Every row gives one point. Any point is a mix of the corners, with weights that add up to 1. It lies inside the corners' shape when no weight is negative. Say inside or outside, and name the corners with a negative weight.

Corners:
(1): [-0.15  0.42 -0.02]
(2): [0.39 0.43 0.50]
(3): [-0.18 -0.20  0.13]
(4): [ 0.12 -0.62 -0.01]
Points:
[-0.16 -0.20 -0.02] => outside (2)
[ 0.08 -0.39  0.17] => outside (1)
[ 0.20 -0.44  0.15] => outside (1)
[-0.07  0.05  0.14] => inside
[0.03 0.48 0.19] => outside (4)
[0.22 0.60 0.43] => outside (4)
[0.13 0.38 0.34] => outside (4)

Corners:
(1): [-0.43 -0.29 -0.33 -0.11 -0.15 -0.06  0.65 -0.15 -0.23]
(2): [ 0.15  0.25 -0.15 -0.42  0.44 -0.09 -0.13  0.13 -0.12]
(3): [-0.33  0.21 -0.09 -0.26 -0.19 -0.31 -0.48 -1.18 -0.33]
(4): [ 0.11 -0.50 -0.49  0.06 -0.72  0.22  0.08 -0.09 -0.38]
(5): [ 0.07  0.35 -0.33 -0.34 -0.34 -0.11 -0.12 -0.49  0.55]
(6): [ 0.82 -0.60 -0.04  0.06 -0.36 -0.03  0.05  0.23 -0.19]
(7): [ 0.42  0.13 -0.15  0.29 -0.37 -0.25 -0.05 -0.10 -0.07]
(8): [-0.12  0.39  0.32 -0.15  0.13 -0.15 -0.26 -0.07  0.13]
(9): [-0.18  0.49  0.13  0.07  0.55 -0.12 -0.44 -0.28  0.41]
(10): [-0.13 -0.01 -0.06 -0.23 -0.07  0.43  0.71 -0.24 -0.33]
Points:
[-0.19  0.52 -0.01 -0.10  0.03 -0.38 -0.43 -0.61  0.15] => outside (4, 6, 10)
[ 0.05  0.03 -0.03  0.03  0.08 -0.06 -0.11 -0.15 -0.08] => outside (5)
[-0.07  0.17 -0.23 -0.26 -0.23 -0.10  0.01 -0.41 -0.06] => outside (6, 9)
[-0.01  0.10 -0.13 -0.19  0.16 -0.08  0.00 -0.09 -0.04] => inside
[ 0.16 -0.17 -0.28 -0.14 -0.39 -0.08  0.06 -0.38 -0.16] => outside (8, 9)

Corners:
(1): [ 0.30 -0.49 -0.25  0.10  0.17  0.09  0.17 -0.38  0.19 -0.12  0.00  0.02
  0.05 -0.24  0.25 -0.08 -0.06 -0.38]
(2): [ 0.06  0.09  0.19  0.06 -0.22 -0.47 -0.28 -0.48  0.02 -0.03 -0.19  0.44
 -0.24  0.17 -0.04  0.14 -0.26  0.48]
(3): [-0.27  0.10 -0.16 -0.42 -0.24 -0.09  0.88 -0.52  0.04  0.56 -0.67  0.45
 -0.15 -0.40  0.66  0.39  0.50 -0.30]
(4): [ 0.54  0.12  0.05  0.04  0.30  0.32  0.04 -0.08 -0.25  0.02  0.35 -0.17
  0.46  0.18  0.07 -0.13  0.16 -0.58]
(5): [ 0.13 -0.07 -0.13  0.19 -0.39 -0.08 -0.39  0.03 -0.07 -0.45  0.26 -0.18
  0.27 -0.44  0.14  0.44  0.23  0.45]
(6): [ 0.52  0.10 -0.18 -0.54  0.06 -0.05 -0.50  0.38  0.53 -0.06 -0.03  0.31
 -0.09  0.08 -0.20 -0.28 -0.05  0.47]
(7): [-0.15 -0.27  0.23  0.17  0.57 -0.22  0.15 -0.32  0.12 -0.14 -0.34 -0.38
  0.42  0.11 -0.03 -0.46 -0.09 -0.15]
(8): [ 0.29  0.00  0.44  0.27  0.11  0.04 -0.35 -0.21  0.09 -0.07 -0.33  0.30
  0.65  0.21 -0.45  0.34 -0.53 -0.44]
(9): [-0.25  0.02  0.42 -0.10 -0.42  0.26  0.30  0.26  0.02  0.03 -0.90 -0.04
 -0.22 -0.13  0.34 -0.63  0.01 -0.01]
(10): [ 0.93 -0.47 -0.07  0.09  0.22 -0.29  0.04  0.21 -0.18  0.07  0.58  0.26
  0.66 -0.42 -0.45  0.60 -0.19 -0.23]
(11): [-0.35 -0.03 -0.55  0.05 -0.08 -0.27  0.90 -0.58 -0.08 -0.33  0.35 -0.01
  0.10  0.26 -0.19  0.20  0.35 -0.28]
(12): [ 0.16  0.04  0.08 -0.42 -0.35  0.16  0.20  0.18  0.40 -0.05  0.21  0.35
  0.09  0.24  0.26 -0.50 -0.24  0.49]
(13): [-0.22 -0.77 -0.27  0.29  0.67 -0.18  0.39 -0.30 -0.09  0.58  0.21  0.34
 -0.11  0.04 -0.16 -0.45 -0.21 -0.10]
(14): [-0.41  0.16  0.59 -0.08  0.13 -0.35 -0.07  0.21  0.63  0.50 -0.50 -0.09
 -0.16 -0.53 -0.02 -0.36 -0.23 -0.52]
(15): [ 0.70 -0.42 -0.02  0.36  0.47 -0.53 -0.36  0.59 -0.12  0.66  0.12 -0.04
 -0.19 -0.09  0.16  0.45 -0.56 -0.17]
(16): [ 0.35 -0.03 -0.24  0.55  0.33  0.06  0.23 -0.19 -0.42  0.16  0.40 -0.11
 -0.31  0.04  0.12  0.32 -0.25  0.35]
(17): [-0.14  0.37 -0.35 -0.52 -0.09 -0.07  0.56 -0.54 -0.32  0.01  0.32 -0.01
  0.52  0.18 -0.14  0.00 -0.09 -0.20]
(18): [ 0.66  0.06 -0.49  0.39  0.09 -0.63 -0.46  0.04  0.07 -0.04  0.48 -0.17
  0.40  0.12 -0.28 -0.10  0.14  0.55]
(19): [ 0.26 -0.86  0.05 -0.35 -0.29  0.23  0.41 -0.06  0.39  0.26 -0.04 -0.10
 -0.34 -0.37  0.09 -0.33  0.21  0.20]
Points:
[ 0.26 -0.38 -0.06 -0.05  0.02  0.08  0.17  0.09  0.17  0.07  0.09  0.07
 -0.01 -0.21  0.02 -0.09 -0.18 -0.06] => outside (2, 3, 4, 7, 18)
[ 0.21 -0.19 -0.02 -0.04  0.09 -0.09  0.09 -0.08  0.08  0.09  0.02  0.07
  0.12 -0.08 -0.02 -0.04 -0.03 -0.02] => inside
[ 0.09 -0.15 -0.13  0.08  0.06 -0.09  0.17 -0.20  0.04  0.00 -0.07  0.03
  0.02  0.05  0.11 -0.09  0.07  0.11] => outside (10, 14, 17)
[ 0.31 -0.10 -0.07  0.09  0.07 -0.22 -0.08  0.07  0.05  0.11  0.05  0.01
  0.08 -0.04 -0.01 -0.02 -0.08  0.08] => inside
[ 0.33 -0.28  0.08  0.16  0.18 -0.09 -0.14  0.04  0.10  0.05  0.02  0.00
  0.12 -0.10 -0.05 -0.07 -0.19  0.02] => outside (3, 11, 17)

Corners:
(1): [ 0.14 -0.17 -0.01  0.09 -0.34 -0.23 -0.29  0.04  0.45 -0.10 -0.21 -0.49
 -0.18 -0.38 -0.16  0.10  0.07  0.21 -0.40  0.09]
(2): [ 0.42 -0.05  0.57 -0.18 -0.05 -0.15  0.02  0.04  0.37 -0.24  0.22 -0.41
  0.25 -0.13 -0.40  0.19  0.31  0.02 -0.40  0.04]
(3): [-0.26 -0.07 -0.06  0.35  0.20  0.43  0.01 -0.30 -0.09  0.55 -0.11 -0.29
  0.35 -0.24 -0.45 -0.25  0.08  0.53 -0.23  0.08]
(4): [ 0.07  0.68  0.66  0.51 -0.05 -0.34  0.19 -0.05  0.00 -0.41  0.86 -0.02
  0.20 -0.09  0.05 -0.02 -0.21 -0.50  0.61  0.67]
(5): [-0.20 -0.29 -0.10  0.18  0.44  0.20 -0.42 -0.11  0.17  0.65  0.04  0.25
 -0.01 -0.18  0.14  0.02  0.12  0.16 -0.31  0.34]
(6): [-0.15  0.08 -0.62 -0.21  0.51  0.33 -0.25  0.05 -0.10  0.40 -0.17 -0.09
  0.58  0.10 -0.04 -0.04 -0.33 -0.50  0.26  0.50]
(7): [ 0.36  0.75  0.59  0.41  0.41 -0.72  0.20 -0.27  0.09 -0.22  0.57 -0.07
 -0.32 -0.01 -0.37  0.16 -0.40 -0.28  0.81  0.20]
(8): [ 0.16 -0.09 -0.44  0.24  0.40  0.18 -0.16 -0.53  0.28 -0.27 -0.05  0.16
  0.52  0.37 -0.53  0.31 -0.31 -0.10  0.05  0.76]
(9): [ 0.65  0.84  0.35  0.32 -0.03 -0.39  0.05 -0.38  0.59  0.17  0.49 -0.22
  0.03  0.48  0.06  0.61  0.07 -0.34  0.72  0.32]
(10): [-0.30 -0.46  0.31  0.33 -0.03  0.18 -0.18 -0.14  0.05  0.01  0.02 -0.49
  0.06 -0.06  0.29  0.29 -0.15  0.34 -0.35 -0.47]
(11): [ 0.27  0.20  0.15  0.04  0.07 -0.43  0.11  0.54  0.25 -0.23  0.14 -0.44
  0.30  0.27 -0.32 -0.23 -0.03  0.33 -0.51 -0.13]
(12): [ 0.23  0.84  0.63  0.37 -0.13 -0.69  0.65 -0.49  0.27 -0.12 -0.06  0.16
 -0.01 -0.34 -0.01  0.09 -0.13 -0.69  0.37  0.16]
(13): [ 0.11 -0.28 -0.56  0.01  0.52  0.08 -0.24 -0.08 -0.63  0.15 -0.14 -0.03
  0.18 -0.12 -0.06  0.22  0.28  0.00 -0.50  0.10]
(14): [-0.30 -0.16 -0.06  0.19  0.37  0.35  0.29 -0.07 -0.15  0.38 -0.22 -0.36
 -0.06  0.09  0.19  0.15  0.29  0.02 -0.17  0.14]
(15): [-0.37  0.54 -0.54 -0.24  0.64  0.24 -0.29 -0.34 -0.07 -0.02  0.12  0.26
  0.48  0.22 -0.49  0.27  0.20 -0.28 -0.21  0.18]
(16): [ 0.42 -0.02  0.32  0.24 -0.05 -0.35 -0.22 -0.01  0.16 -0.51  0.39 -0.33
  0.24  0.26 -0.39 -0.25  0.65 -0.27  0.35  0.06]
(17): [ 0.43  0.38  0.41  0.50  0.01 -0.40  0.49 -0.01  0.23 -0.17  0.64  0.24
  0.03 -0.20  0.09  0.28  0.20 -0.13  0.76  0.17]
(18): [ 0.03 -0.27  0.33 -0.31 -0.24 -0.08  0.11 -0.14 -0.23 -0.08  0.11 -0.07
 -0.33 -0.29  0.21 -0.03  0.13  0.27 -0.53 -0.18]
(19): [-0.36  0.08 -0.28 -0.04  0.38 -0.06 -0.04 -0.04 -0.20  0.27 -0.24  0.17
  0.86  0.25 -0.36  0.40  0.02  0.15  0.40  0.89]
(20): [ 0.26  0.30  0.58  0.62 -0.20 -0.47  0.39 -0.07 -0.24  0.40  0.44  0.12
 -0.53  0.05 -0.05  0.56 -0.11 -0.67  0.63  0.12]
(21): [ 0.25  0.22  0.66  0.18 -0.19  0.14 -0.28  0.55 -0.04 -0.16 -0.48 -0.44
 -0.18 -0.07  0.09 -0.04  0.12  0.39  0.04 -0.50]
Points:
[ 0.10  0.10  0.05  0.10  0.05 -0.11  0.02 -0.10  0.12  0.13 -0.07 -0.04
  0.13 -0.09 -0.11  0.18  0.03  0.03 -0.13  0.09] => outside (4, 7, 14, 16)
[ 0.10 -0.03  0.38  0.10  0.11  0.04  0.13 -0.01  0.04 -0.02  0.00 -0.19
 -0.01 -0.35  0.09 -0.13 -0.09  0.16 -0.31 -0.06] => outside (1, 9, 15, 16, 19, 20)
[ 0.11  0.23  0.20  0.24  0.17 -0.12  0.12 -0.25  0.04  0.02  0.13  0.00
  0.12  0.01 -0.12  0.22 -0.02 -0.23  0.22  0.24] => outside (1, 11)
[ 0.03  0.05  0.09  0.14  0.08 -0.03 -0.02 -0.08  0.01  0.09  0.06 -0.10
  0.15 -0.01 -0.09  0.12  0.07 -0.03  0.00  0.18] => outside (7)
[-0.06 -0.04 -0.01  0.19  0.19  0.05 -0.14 -0.08 -0.06  0.29  0.01 -0.14
 -0.04 -0.07  0.02  0.16  0.10  0.09  0.05  0.04] => outside (2, 4, 8, 11, 12)
[ 0.19  0.06  0.33  0.47  0.01 -0.12 -0.02 -0.12  0.14 -0.03  0.32 -0.19
  0.04  0.00 -0.10  0.23  0.11  0.02  0.30  0.23] => outside (6, 11, 12, 15, 18)

Corners:
(1): [-0.31 -0.01 -0.41  0.33  0.42 -0.30 -0.43  0.37 -0.33 -0.14 -0.40  0.25
  0.39  0.72 -0.18  0.31 -0.18 -0.26  0.25 -0.14]
(2): [ 0.00  0.35  0.05 -0.23  0.08 -0.31  0.16 -0.01 -0.06  0.09 -0.01 -0.29
  0.30  0.03  0.66 -0.02 -0.33 -0.22  0.00 -0.41]
(3): [ 0.28  0.34  0.08 -0.08  0.39  0.21  0.03  0.47  0.08  0.10 -0.32 -0.22
  0.27  0.08  0.03  0.28 -0.08 -0.06  0.34 -0.21]
(4): [-0.08  0.11 -0.15 -0.20  0.24  0.14 -0.02 -0.01  0.11  0.26  0.51  0.29
 -0.09 -0.12  0.03  0.50 -0.05  0.16  0.32 -0.55]
(5): [ 0.16  0.38  0.20  0.55  0.35  0.21  0.12 -0.35 -0.33 -0.10  0.29  0.18
  0.01  0.00 -0.24  0.12 -0.03 -0.03 -0.01 -0.08]
(6): [ 0.10 -0.04  0.16 -0.11 -1.00  0.40  0.10 -0.44  0.02  0.32  0.13 -0.16
 -0.15  0.61  0.11 -0.21  0.02 -0.12  0.13 -0.23]
(7): [-0.07 -0.18  0.16 -0.21  0.18 -0.17  0.59 -0.07 -0.08 -0.12 -0.13 -0.38
  0.12 -0.03  0.29  0.27 -0.01 -0.51  0.20  0.69]
(8): [ 0.02  0.17  0.10  0.08  0.23 -0.19 -0.06  0.08  0.74  1.62  0.01  1.92
  0.35  0.12  0.09  0.07  0.25  1.32 -0.03 -0.58]
(9): [-0.11  0.34  0.03  0.22  0.19 -0.23  0.47  0.59  0.98 -0.02 -0.27 -0.50
  0.27  0.52 -0.09  0.51 -0.08 -0.10 -1.03  0.16]
(10): [ 0.30 -0.38 -0.49 -0.19  0.12  0.41 -0.14 -0.18 -0.46  0.03  0.66 -0.37
  0.40 -0.09  0.00 -0.08 -0.07 -0.51  0.28  1.21]
(11): [-0.79  0.01 -0.17  0.94 -0.54 -0.14 -0.03  0.26 -0.54  0.38 -0.23 -0.20
  0.39 -0.15 -0.11  0.00 -0.16 -0.34  0.13 -0.28]
(12): [ 0.26 -0.25 -1.08 -0.30 -1.02 -0.18 -0.16 -1.24 -0.30 -0.08 -0.34 -0.25
  0.09 -0.22  0.14 -0.18 -0.25 -0.05  0.03  0.68]
(13): [ 0.11 -0.44  0.29  0.30 -0.61 -0.24  0.04 -0.09 -0.52  0.03 -0.17 -0.18
  0.04  0.16 -0.06  0.16  0.19  0.35  0.02 -0.15]
(14): [-0.11  0.41  0.05  0.04  0.34  0.25 -0.18 -0.05  0.02  0.23 -0.28 -0.34
 -0.17  0.04  0.72  0.07 -0.24  0.28 -0.06 -0.14]
(15): [-0.07  0.15 -0.01 -0.21  0.32  0.79  0.01  0.13 -0.55 -0.33 -0.14  0.88
  0.02  0.10  0.13  0.01 -0.13  0.10 -0.28 -0.34]
(16): [-0.15 -0.03  0.16 -0.01  0.56 -0.33 -0.25 -0.09  0.24 -0.09  0.09 -0.08
 -0.37 -0.03 -0.21 -0.37 -0.23 -0.01  0.21 -0.42]
(17): [-0.42  0.47  0.40 -0.41 -0.24 -0.05  0.37  0.35 -0.24  0.20 -0.02  0.24
  0.14  0.14 -0.13 -0.25  0.19  0.49  0.26 -0.29]
(18): [ 0.07  0.17 -1.06 -0.28  0.12 -0.02  0.81  0.32  0.20  0.21 -0.11 -0.08
 -0.51  0.08  0.25 -0.24 -0.37 -0.37 -0.12  0.14]
(19): [-0.33  0.15 -0.09  0.33  0.25  0.26 -0.19 -0.33 -0.34  0.41 -0.11 -0.25
  0.13  0.15  0.31 -0.20  0.60 -0.38  0.15  0.11]
(20): [-0.22  0.53  0.06 -0.13  0.01  0.04 -0.08  0.28 -0.27  0.51 -0.29 -0.06
  0.08 -0.09 -0.02  0.20 -0.26 -0.14 -0.05 -0.36]
(21): [ 0.26  0.34  0.04  0.02 -0.93 -0.30 -0.14  0.26  0.04 -0.28 -0.50 -0.27
 -0.62 -0.08 -0.05  0.24 -0.14 -0.23  0.01  0.45]
Points:
[-0.16  0.05 -0.01  0.05 -0.27  0.14 -0.04  0.11 -0.24 -0.01 -0.14 -0.33
  0.20  0.13 -0.02  0.27  0.03 -0.19  0.03  0.16] => outside (2, 5, 8, 16, 18)
[-0.03  0.10  0.03  0.09 -0.05 -0.08 -0.07  0.00 -0.04  0.19 -0.07 -0.11
  0.16  0.14  0.03  0.11 -0.02 -0.02  0.12 -0.01] => outside (15, 18)
[-0.06  0.23  0.03  0.08  0.05  0.11  0.01  0.19  0.00  0.22 -0.07  0.15
  0.03  0.16  0.04  0.08 -0.03  0.08 -0.02 -0.24] => outside (7, 12)
[-0.06  0.05 -0.12  0.19  0.14  0.02 -0.24 -0.05 -0.14  0.14 -0.16  0.09
  0.15  0.06 -0.01  0.26 -0.05 -0.03  0.03  0.08] => outside (2, 6, 17, 18)
[-0.10  0.11 -0.07  0.04  0.10  0.08  0.06 -0.01 -0.04  0.23 -0.03  0.05
  0.09  0.14  0.09  0.03  0.00 -0.01  0.01 -0.12] => outside (21)
[-0.06  0.06 -0.19 -0.04  0.08  0.15  0.13 -0.09 -0.31  0.02 -0.03 -0.16
  0.01  0.05  0.18 -0.04 -0.11 -0.20  0.12 -0.02] => outside (8, 9, 21)
[-0.09  0.20 -0.06  0.10  0.07  0.07 -0.18  0.01 -0.07  0.20 -0.03  0.11
  0.13  0.08  0.09  0.13 -0.12 -0.03  0.03 -0.23] => outside (7, 13, 17, 18)
[ 0.04  0.13 -0.07 -0.07  0.02  0.02  0.06  0.00  0.01  0.20 -0.04  0.10
  0.01  0.09  0.08  0.07 -0.05  0.06  0.03 -0.01] => outside (11)
[-0.04  0.00 -0.30 -0.07 -0.23  0.03  0.03 -0.15 -0.18  0.20 -0.15 -0.01
  0.22  0.08  0.15  0.07 -0.06  0.00  0.04  0.05] => outside (5, 16, 21)

Corners:
(1): [-0.47  0.03  0.28  0.43 -0.14  0.53  0.72  0.05  0.21 -0.70 -0.08  0.03
  0.04 -0.58 -0.32  0.66  0.10  0.18 -0.02  0.79]
(2): [ 0.37 -0.07  0.00  0.06 -0.49  0.18 -0.17 -0.32  0.20 -0.02  0.31  0.17
  0.14  0.16 -0.16  0.01 -0.32 -0.24  0.77 -0.53]
(3): [-0.12 -0.34  0.01 -0.48 -0.29 -0.08 -0.29  0.16  0.31 -0.15  0.47  0.31
 -0.58  0.31  0.88 -0.59 -0.24  0.47 -0.06  0.06]
(4): [ 0.06  0.38  0.08  0.18  0.02  0.81  0.38 -0.21  0.35  0.33 -0.08  0.01
  0.31 -0.57 -0.58  0.23  0.45  0.20 -0.15  0.42]
(5): [ 0.25 -0.65  0.15 -0.08  0.03 -0.15 -0.52 -0.05 -0.19  0.27 -0.47  0.27
  0.35  0.22 -0.03 -0.37  0.04  0.04  0.45 -0.11]
(6): [ 0.05 -0.43 -0.17 -0.30 -0.27 -0.02 -0.48 -0.63  0.25 -0.17 -0.21 -0.22
  0.17  0.19 -0.13 -0.13 -0.23 -0.02  0.74 -0.25]
(7): [ 0.14 -0.13 -0.18 -0.58 -0.17  0.04 -0.14  0.06 -0.09 -0.21 -0.42  0.62
 -0.51  0.46  0.12 -0.31 -0.19 -0.01 -0.08 -0.22]
(8): [ 0.11 -0.21 -0.08 -0.47 -0.26 -0.51 -0.12 -0.33  0.11  0.04  0.43  0.13
  0.02  0.12 -0.13 -0.35 -0.21  0.06  0.59 -0.43]
(9): [-0.03 -0.42  0.13 -0.26 -0.04  0.40 -0.28 -0.16  0.47 -0.12 -0.17  0.29
 -0.26  0.09 -0.34 -0.55 -0.65  0.21  0.14 -0.22]
(10): [-0.27 -0.21 -0.52 -0.26  0.23  0.08  0.14  0.68  0.16 -0.43  0.30 -0.34
 -0.42  0.07  0.21 -0.44  0.19  0.00 -0.23 -0.20]
(11): [ 0.02 -0.49 -0.01 -0.43 -0.19 -0.17 -0.09  0.21 -0.19 -0.42  0.50 -0.06
 -0.62 -0.09  0.36 -0.67 -0.35  0.07 -0.58  0.19]
(12): [-0.27 -0.17 -0.12  0.78  0.10  0.22  0.69 -0.05  0.11 -0.09  0.07 -0.24
 -0.03 -0.11 -0.18  0.10  0.21  0.06 -0.65  0.26]
(13): [-0.18  0.02  0.30  0.42 -0.21  0.36 -0.55 -0.40  0.17  0.15 -0.55 -0.20
 -0.08  0.18 -0.60  0.55  0.57  0.05  0.04  0.22]
(14): [ 0.34  0.47 -0.01  0.44 -0.05 -0.09  0.42 -0.28  0.01  0.06  0.16  0.21
  0.39 -0.86 -0.38  0.87  0.26  0.31 -0.39  0.36]
(15): [-0.11 -0.30  0.26  0.10  0.08 -0.18  0.24  0.12  0.15 -0.51 -0.17 -0.47
 -0.53 -0.16  0.33 -0.65 -0.13  0.69 -0.60  0.52]
(16): [-0.16 -0.45 -0.20  0.30 -0.45  0.30 -0.13  0.15  0.22  0.58 -0.51 -0.42
  0.61 -0.06 -0.53  0.15  0.11 -0.31  0.16  0.38]
(17): [-0.19 -0.54 -0.05 -0.20 -0.24 -0.14  0.00  0.04  0.06 -0.52 -0.21  0.10
 -0.64 -0.21  0.44 -0.52  0.09 -0.02 -0.10 -0.23]
(18): [ 0.45 -0.15  0.31  0.09 -0.07 -0.08 -0.12 -0.43  0.51  0.57  0.21  0.15
  0.11  0.28 -0.01  0.10 -0.53 -0.25  0.56  0.01]
(19): [ 0.34 -0.81 -0.20  0.37 -0.39  0.42 -0.12 -0.09 -0.05  0.06 -0.21 -0.21
  0.22 -0.37 -0.67  0.47  0.10  0.02  0.46  0.27]
(20): [-0.40  0.32 -0.10  0.20  0.07  0.40  0.25 -0.12 -0.20  0.48  0.05 -0.18
  0.45 -0.34 -0.57  0.76 -0.15  0.19 -0.03  0.25]
(21): [ 0.03 -0.64  0.23 -0.34 -0.18  0.04  0.47  0.42  0.53 -0.16  0.05 -0.12
 -0.04  0.39  0.57 -0.45  0.05  0.03 -0.35 -0.01]
Points:
[ 0.00 -0.13 -0.03 -0.24 -0.09 -0.14  0.18 -0.04  0.16 -0.27  0.28  0.15
 -0.32  0.03  0.26 -0.25 -0.33  0.14 -0.08 -0.11] => outside (4, 5, 13, 16, 19)
[ 0.09 -0.33 -0.02  0.07 -0.12 -0.10  0.11 -0.05  0.21 -0.07 -0.10  0.06
  0.02 -0.12  0.01 -0.06 -0.02  0.08  0.01  0.08] => outside (2, 4, 11, 13, 20)
[ 0.15 -0.27  0.06 -0.05 -0.01 -0.03  0.09 -0.07  0.19  0.03  0.24 -0.04
  0.03 -0.03  0.04 -0.25 -0.17  0.23 -0.02  0.01] => outside (1, 7, 13, 16, 17)
[ 0.00 -0.27 -0.03 -0.11 -0.13 -0.05 -0.12 -0.06  0.14 -0.06  0.05  0.01
 -0.14  0.16  0.06 -0.27 -0.15  0.04  0.05 -0.14] => outside (1, 4, 19)
[-0.05 -0.22  0.03 -0.10 -0.14  0.07  0.07 -0.02  0.18 -0.08  0.05  0.06
 -0.09  0.02  0.06 -0.12 -0.04  0.02 -0.04  0.01] => outside (15, 19)
[ 0.03 -0.21  0.02 -0.04 -0.15  0.03  0.10 -0.04  0.16  0.02  0.16 -0.07
  0.07 -0.14  0.01 -0.01 -0.07  0.08  0.12  0.13] => outside (7, 9, 12, 13)
[ 0.09 -0.45  0.05  0.00 -0.17  0.09 -0.07 -0.22  0.25 -0.05  0.01  0.06
 -0.04 -0.30 -0.07 -0.30 -0.18  0.23  0.12  0.22] => outside (2, 7, 10, 13, 20, 21)
